Each row is a point. The points of each table are mixes of a few directions, plus a little noise. Count the directions of each table, and those that both share. Where both have some left over, give the other angles between the two spaces (their principal angles), to ten degrees, smallest first.
In the rows, zero is written as 128.

First, 4 rows:
[[124  92]
 [127 117]
 [135 198]
 [125 105]]
Second (7 x 2):
[[160 125]
 [111 130]
 [174 123]
 [108 130]
 [ 89 132]
 [184 122]
 [ 70 134]]
Directions: first 1, second 1, shared 0; angles 90

First (7 x 3):
[[128 127 125]
 [128 123 115]
 [126 150 188]
 [127 134 143]
 [127 142 167]
 [131  91  26]
 [128 129 130]]
Second (4 x 3):
[[128 117 111]
 [130 168 104]
 [130 149 104]
 [124  78 193]]
Directions: first 1, second 2, shared 1

First (8 x 6):
[[121 145 146 147 131 125]
 [105 189 189 192 137 119]
 [134 114 114 114 126 130]
 [115 160 161 164 132 123]
 [159  49  49  43 117 139]
 [136 106 105 104 125 131]
 [133 117 117 115 127 130]
 [122 143 144 143 130 126]]
Second:
[[165 108  85 129 142 185]
 [100 161 147 116 166  88]
 [130 120 152 157  53 125]
 [123  69 134 101 139 135]
 [150 122 105 138 145 169]
 [106 197 132 119  96  50]
 [128 111 143 143 132 150]
 [137 167 112 139 165 141]
 [114 101 142 108 115 109]]
Directions: first 1, second 4, shared 1

First, 8 rows:
[[126 140 136 125  96 167 168 124  99]
 [133 101 111 135 201  38  36 136 194]
 [127 133 132 127 113 147 147 126 114]
 [125 145 139 124  83 184 185 123  87]
 [131 110 117 133 175  70  69 133 171]
 [126 138 134 126 102 160 161 125 104]
 [127 134 132 127 112 147 148 126 114]
 [129 123 125 129 142 110 110 130 141]]
Second (9 x 9):
[[ 92 121  91  85 109 115 136 117 138]
 [177 123 153 118 165 136 152 140 133]
 [150 166 167 181 133 143  93  99 118]
 [ 75  89 124 147  76 124 118 136 150]
 [184 179 169 160 166 144 110 101 110]
 [ 73 134  81 108  95 112 115 115 122]
 [ 70 111  94 116  85 115 121 124 137]
 [200 126 167 114 180 141 159 137 137]
 [130 103 104 122 142 120 149 181 108]]
Directions: first 1, second 4, shared 0; angles 90

First:
[[152 163 121 105 136 156 148 122 119 173  83]
 [ 98  52 141 161  93  76  84 130 148  44 207]
 [ 94 137 131 151 161 119 135 148 127 119 152]
 [162 138 123 102 110 147 133 112 124 155  91]
 [188 107 123  87  67 143 114  92 130 141  88]
 [127  95 132 133 104 111 108 122 136  98 151]
 [108 148 128 140 158 130 141 142 125 136 132]
 [ 95 182 125 143 194 142 161 155 117 160 119]]
Second (8 x 11):
[[154 122  95 112 111 174 164 126 106 175 135]
 [ 45 164 158 176 164  51  79 122 150  18 137]
 [152 121 105 113 115 163 154 128 113 167 131]
 [201  84 162  86 111 143 122 143 145 194  93]
 [148 118 125 117 120 144 137 130 125 152 124]
 [103 140 129 142 137 111 119 125 130  99 134]
 [129 131 112 127 124 142 142 126 118 137 135]
 [ 91 144 139 150 143  96 108 124 136  80 134]]
Directions: first 2, second 2, shared 0; angles 40, 70

First (10 x 14):
[[134  60 136 125 100 153 108 159 100 118 119 141 101  96]
 [125  81 126 142 108 138 106 155 120 150 109 144 119 105]
 [112 116 111 160 126 120 107 149 137 192  94 154 150 123]
 [135 170 135 130 141 109 148 112 155 119 150 106 132 141]
 [163 105 165 157 106 110 140 158 188 102 173  83  80  91]
 [ 91 180  88 158 154 104 116 116 140 217  82 163 191 160]
 [137  67 138 115 104 155 115 149  97  99 128 136  98 102]
 [101 185  99 118 160 121 131  92 112 159 104 150 177 168]
 [136 150 138  82 139 143 150  94 100  65 153 112 118 146]
 [146 166 145  94 142 129 160  95 128  63 171  96 113 146]]
Second, 8 rows:
[[119  42  78 142 120 192 139 135 102 147  85 164 136  82]
 [126  44 106 135 107 174 120 151 100 136  99 156 119  87]
 [127 162  86 134 162 147 186  83 156 124 131 117 155 131]
 [149 174 207 106 111  66  94 148 139  86 182  88  86 156]
 [133 103 152 123 108 122 103 152 114 120 131 130 106 121]
 [125 182 179 119 121  68  84 143 130 135 147 118 120 168]
 [120 154 110 133 145 126 142 110 137 143 121 131 150 139]
 [122 162 107 131 151 128 156 102 145 134 129 122 150 140]]
Directions: first 3, second 3, shared 2; angles 80

First, 9 rows:
[[141 143 102  65 155  89 106 143 115 118 176 140 122 150 111 111 112 126]
 [131 132 121 109 136 116 121 133 125 125 142 131 126 135 123 123 124 128]
 [153 156  79   7 179  54  87 157 104 109 219 149 116 170  94  97  97 125]
 [121 121 140 158 116 147 138 121 134 133 106 123 130 117 137 136 137 129]
 [134 136 116  98 141 109 117 135 122 124 151 134 125 139 120 120 120 128]
 [106 103 171 236  83 195 165 102 150 145  46 109 138  90 159 157 156 131]
 [119 119 145 169 111 154 142 118 136 134  97 121 132 114 140 139 139 130]
 [110 108 162 212  92 180 157 108 144 141  65 113 136  99 152 151 150 130]
 [134 135 115  97 141 109 118 136 122 123 152 133 124 139 120 119 120 128]]
Second (9 x 18):
[[136 137 114  92 143 105 115 137 120 121 157 134 125 141 119 118 120 127]
 [111 107 162 215  91 182 157 106 145 141  62 111 137  96 152 151 153 129]
 [121 119 140 161 114 148 139 120 135 133 103 121 131 116 136 137 137 129]
 [142 144 100  58 157  85 103 145 114 118 182 140 122 153 109 107 109 127]
 [142 144 100  61 156  86 105 144 113 119 179 141 121 151 110 110 111 125]
 [143 147  95  49 162  79 100 148 112 116 186 142 120 157 106 108 108 127]
 [120 119 143 164 112 152 141 119 137 134 100 121 131 114 137 138 138 129]
 [102 101 177 249  77 202 171 100 152 146  36 106 140  87 161 160 159 131]
 [134 133 120 105 138 114 119 134 123 124 145 133 127 137 121 121 123 127]]
Directions: first 1, second 1, shared 1
